Rows are points. A path goes straight from each point to the next, and from the last back to the first. The post is the endless flat space through its rows: a point in 2 columns, a line in 3, a plane in 4, and so on, so that a path can go around it. Count how often the path circles the post. Going back the other way cancels.
In the rows, zero is written as 128.

Post (1 x 2):
[[127 138]]
Path (19 x 2):
[[ 61  85]
 [120 106]
 [151 158]
 [158 209]
 [189 212]
 [138 129]
 [ 92 105]
 [ 83 150]
 [158 213]
 [162 107]
 [103  64]
 [108 114]
 [178 117]
 [175 201]
 [145 199]
 [190 146]
 [115  63]
 [ 70 114]
 [106 165]]
Times around: 1

Post (5 x 6):
[[162  68 193  82 155 176]
 [ 90 183 117 182 100 165]
 [123  84 118 169 179  92]
 [132 153  87 201 157  72]
 [137  93 185  79 185  97]]
Path:
[[134  73 195 104 232 119]
 [214  73 198 113 191  98]
 [ 95 104 127 164 180   7]
 [105 133 110 115 123  95]
 [208 153 123 122 175 144]
 [140 147 144 150 172  79]
 [124 102 196  97 179  36]
 [ 80 149 134 170 151 117]
 [150 184 144  92 206  66]
 [153 192  96 147 119 136]
 [163 156  83 189 128  36]
 [117 141 182 120 135 108]
 [143 193  56 187 119  44]
 [143 167 119 155 111 170]
 [176  54 131 173 226 127]
 [142 136 178 120 156 106]
 [145 175  77 200 136  41]
 [114 112 173  77 155 148]
 [119 100 148 122 176 149]
 [136 135 134 105 197  49]]
Times around: 2

Post, 10 rows:
[[103 122 114 102  76 114 138 172 142 178 157]
 [150 106 107 162 144  63 145 160 121 179  93]
 [112 134 125 133 137 128 152 141 147 174 103]
 [116  77 101 191 133  96 156  82 140 105 109]
 [ 68 107 173 151  90 183  84 122 120 113 203]
 [ 49 145 136 117 137 144 111 141 111 161 164]
 [112  70 113 161 183 138 125 117 136  81 118]
 [ 91 127 152  96  77 161 151 124 113 141 199]
 [139 132 107 180 134 109 156 108 158  93 131]
 [141 118  97 122 115 124 123 119 119  94  90]]
Path:
[[100 195 129 120  90 110 170 128 145 189 173]
 [ 57 171 143 150 135 126 135  95 149 175 111]
 [111 149 107 100 106 109 153 140 148 178 142]
 [133 119 104 159 161 149 185 131 150 131 158]
 [ 97 140 161 189  65 147 146 102 130 146 153]
 [160 145 124 161  93  86 166 141 140 118 122]
 [137 145 132  87 149 148 128  93 134  46 136]
 [115  78 116 169 135  95 161 111 154 166 168]
 [ 79  52 148 132 157 141 125 115 117 155 173]
 [173   7  89 110 132  77 173 143  97 179 137]
 [ 67 114  94 201 179  93 127 126 104 149 108]
 [118 101 147 121 126 173 160  95 115  92 112]
 [124 104 115  85  89  81 159 154  92 130 171]
 [174  37 129 102 103 113 184 133 171 172 136]
 [ 98  62 169 193  83 147  89 113 131 177 156]
 [104  22  95 145 129 127 169 122 114 123 124]
 [127 114 143 206 208 125 111 162 144 123 100]
 [100  48 124 107 117  72 117 173 101 160 146]
 [ 62 147 141 117 160 130 136 158 139 171 125]
 [115 108 111 106  69 116 145 165 175  77 148]
 [148 106 130 122  37  56 228 120 154 194 173]
 [137 158 126  20  48 133 157  98 105 113 199]
 [147 108 112  96 142 131 139 123 122 150 159]
 [ 70 109 105 116 149 138 139 170 101 180 158]
 [ 70 167 139 120  81 158 105 170 103 146 126]
 [117  88 151 165 101  85 121 154 102 138 132]
 [ 68 140  97 102 140 118 162  68 152  82 131]]
Times around: 4

Post, 17 rows:
[[ 96 144 153 135 111 143 203 144  94 146 125 200 116 144 132 134 151 169]
 [158 119 150 138 143 100 138 158 142 114 152 136 151 137 120 123 160 169]
 [119 127  94 148 110 131 131 131 153 133 130 192 115 137 100 173 129 184]
 [151 131 135 161  84 128 120 126 120 131  90  89 102 136 160 106 127 120]
 [125 169 125 146  98 158 151 106 124 124 157  93 149 137 137  91 130  93]
 [140 197 145 143  95 126  94 150 112 143 104 124 123 127 109  89 127  96]
 [165 116 135  91  93 126 120 133 150 153  96  88  90 112  92  86 113  65]
 [ 81 139 139 158 123 158 105 125 104 135 158 127 111 160 147  97  78 116]
 [ 98 118 114  95 130 107 148 165 127 143 116 159 173 134 141 133 155 189]
 [114 163 168 101  96 120 116 129 146 160 123 154 129 139 133 153 148 148]
 [118 158 128 114 128 166  98 101  74 114 123  88  73 176 114 107 117  85]
 [215 141 112 103 113 163 122 139 159 153  95 100  94 131 140 114  83 107]
 [194 144 102 126 134  96  97 145 185 173 101 121 105 138 137 120 150  92]
 [ 97 149 135 114 126 131 136 147 129 140 154 158 100 140 127  79 157 202]
 [120 126 130 144 104 142 125 102  86 166 155 197 145 140 122 125 149 187]
 [ 77 147 160 139 153 142 140 114 118 165 122 151 127 108 108 131 141 175]
 [156 146 145  98 118 124 104 120 183 129  55 109 122 150 127  71 142  88]]
Path:
[[105 151 136 132  91 149 121 119  86 137 188 118 100  91 104  98 116 128]
 [132 120 124 128 144   7 106 144 154 128  81 152 108 154  99 149 222 110]
 [106 110 154  59 126 138 185 133 131 133  80  87 142 156 141  96 121 179]
 [113 130 143 108  93 138 165 175 150 124 117  83 165 160 168 161 149 118]
 [123 192 202  59 153 180 132 155 134 157 108 161 115 161 154  97 107  97]
 [144 131 133 171 144  95 103  89  84 133 134 126 101 132 118  71 144  95]
 [105 181 198  92 111  90 189 188 117 176 147 143 167 113  92  39 131  85]
 [131 146 176 134 116 148 188 149 112 164 103 103  92 141 144 120 121 150]
 [ 83 176 138 123 111  61  81 158 181 143 125 149 108 135 113 127 134 164]
 [229 169 173 109 118 141 145 102 132 160  76 219 133 121 101  57 167 131]
 [ 83 115 175 111  67 159  79  65  87 188 132 193 103 136 100 173 153 104]
 [198 135 127 140 118 141 101 168 172 159  97 139  27 151 118  98  88 138]
 [164 138 144 144  93 102  94 150 100 156 138 138 140 122 133 125 106 161]
 [144 201  83 187  89  94  60 153 166 120 127 156  69 126 144 107 120 151]
 [116 178 165 157 123 131  66 109 136 154 134 149 170 101  94  94 191 114]
 [108 137 162 120  92 106 144 146 170 126 129 107 205 133 156 118 180 161]
 [141 178 159 118 122  89 125 167 107 180 167 135 133 153 148 152 139 107]
 [109 155 139  93 124 115 133 153 142 128 162 110 117 132 140  97 102 126]
 [155 119 124 115 142 130  86 140  83 148 155  92 116 133 135 131 129 136]
 [118 121 172 109 109 151 139 141 131 192  92 147  50 154 149  74 115 128]
 [164 110 108  63 158 129  62 143 117 134 123  83  96 211 119 173  88 131]
 [173 117  88 149 116  28 108 171 213 111 106 181 118 148 161 140 169 193]
 [165 193 167 109 123 164 102 169  81 157  75 129 113 116 153 151  80 137]
 [119 115 204 132 103 156 155 130 137 162 147  87  75  91 107  86 143  99]]
Times around: 2

Post (17 x 18):
[[145 153 131 184  77 111 191  99 111 159 155  52 125 119  55 181  77 146]
 [ 99 155 184 150  89 119 138  99  90 163 162 104 133 146 118 153  34 136]
 [108 152 118 105  70 118 117 115 118 190 210  87  93 143  94 129 119 100]
 [120  89 146 107 150 149 137 134 172  93 138 133  99  93 195 149 174 218]
 [167 116 123 133 129 106 140 100 103 184 171  95 134 198 110 162 150 119]
 [ 89 129 123 138 165 118 154 110 128 188 139 100 163 121 124 191 133 105]
 [155 166 117 158 170 149 137 148 114 108 171 102 177  60 151 149 166 182]
 [185 108 153 186 117 117 193 138 153 153 126 116 144 113 142 172 121  93]
 [151 157 120 203 137  98 127 127 137 147 138 108  91 143  86 151 102  99]
 [115  46  76  66 127 142  71 189  78  54 212 152 131 114 175 171 123 232]
 [127 152 102 134 143 125 173  86 112 148 143  94 131 143 105 135  65  80]
 [131 134 155 132 109  73 160 136 128  85 100 132 175  84  83 104 141 108]
 [138 100 135 128 183 149 141 192  73  94 110 130 117  66 160 145 167 162]
 [186 123 137 102 130 114  83 149 159  90  93 111 155 115 153 197 197 146]
 [119  45 147  73 128 161  40 168 115 120 168  61 137  96 149 101 129 199]
 [121  99  83  96  85 157  52 116 109 189 165 166 110 127 137 135  86 184]
 [168 148 159 145 166 135 182  63 145 145 189 117 115 107  46 157  94  95]]
Path (24 x 18):
[[123 147 188 118  81 154 159  99 152 119 105 110 156  50 115 131 114 118]
 [142  70 110 159 171 127 143  95 109  96 157 105 127 116 114 171  70 138]
 [158  73 128 193  63 110 107 127 130 202 138 102 144 107 240 236 181 218]
 [162 108 160 123 102 111 113  71 208 214 143 101 154 142 110 194 151 161]
 [ 96  75  74  86 186 146  81 173  20  60 228 196 100 127  84  70  20 167]
 [116  96 149 173 151 154 192 121  96 119  92 142 134  76  87 123 100 195]
 [148  99 163 194 160 135 181  89 164  95 127  92 126 120 168 166 131 116]
 [125  98  90 104  79 116  83 118 150 125  95 136 165 114 107 159 201 149]
 [166 155 191 200  56  79 146 174 119 107 224 140 139  91 176 150  84 101]
 [146 144 140 209 174 104 173 142 147 195 184 138 137  83 106 214  43  88]
 [158 128 168 180  52 121 201 102 201 116  83 150  79  42 115  79  50 159]
 [130 201 115 124  77 131 152 118 157 153 199 105 108 120 131 192  91 203]
 [132  70 119  85 103 131  90  95 190 181 126  64 119 222 120 172 186 156]
 [188 124 132 161 162 141 206  55 148  91 133  96 187 125 129 161  86 140]
 [109 100  84 104 211 102  23 103  58 146 221 138 172 101 107 144 123 153]
 [195 142 214  61  14  78 121  90 176  57 158  37 106  98  72  98 118 220]
 [ 97 128 181 153 111 123 191 189  89 127 187  53 139 158 122 207  70 196]
 [ 78 173  81 141 171 105 168 130 100 169 153 136 138 115 189 123 143 145]
 [142 123 163 111  90 164 168 147 173 241 139  34  86  68 107  68 187 118]
 [159 140 107 191  98 168 122 125 195 147 103  60  93 193 147 163 145 189]
 [ 89 108 177 113 179 177  65 140 165  78 134  71  71  76 182 143 129 150]
 [176  89 129  78 120 106   7 150  72 145  86 144 104 113 107 134 123 105]
 [116  97  82  61 152  97 110 130 131  85 209 151  70 153  88 126 117 130]
 [184 145 148 147 234 132  91 155 190 114 173 113  94 126  85 121 192  69]]
Times around: 4
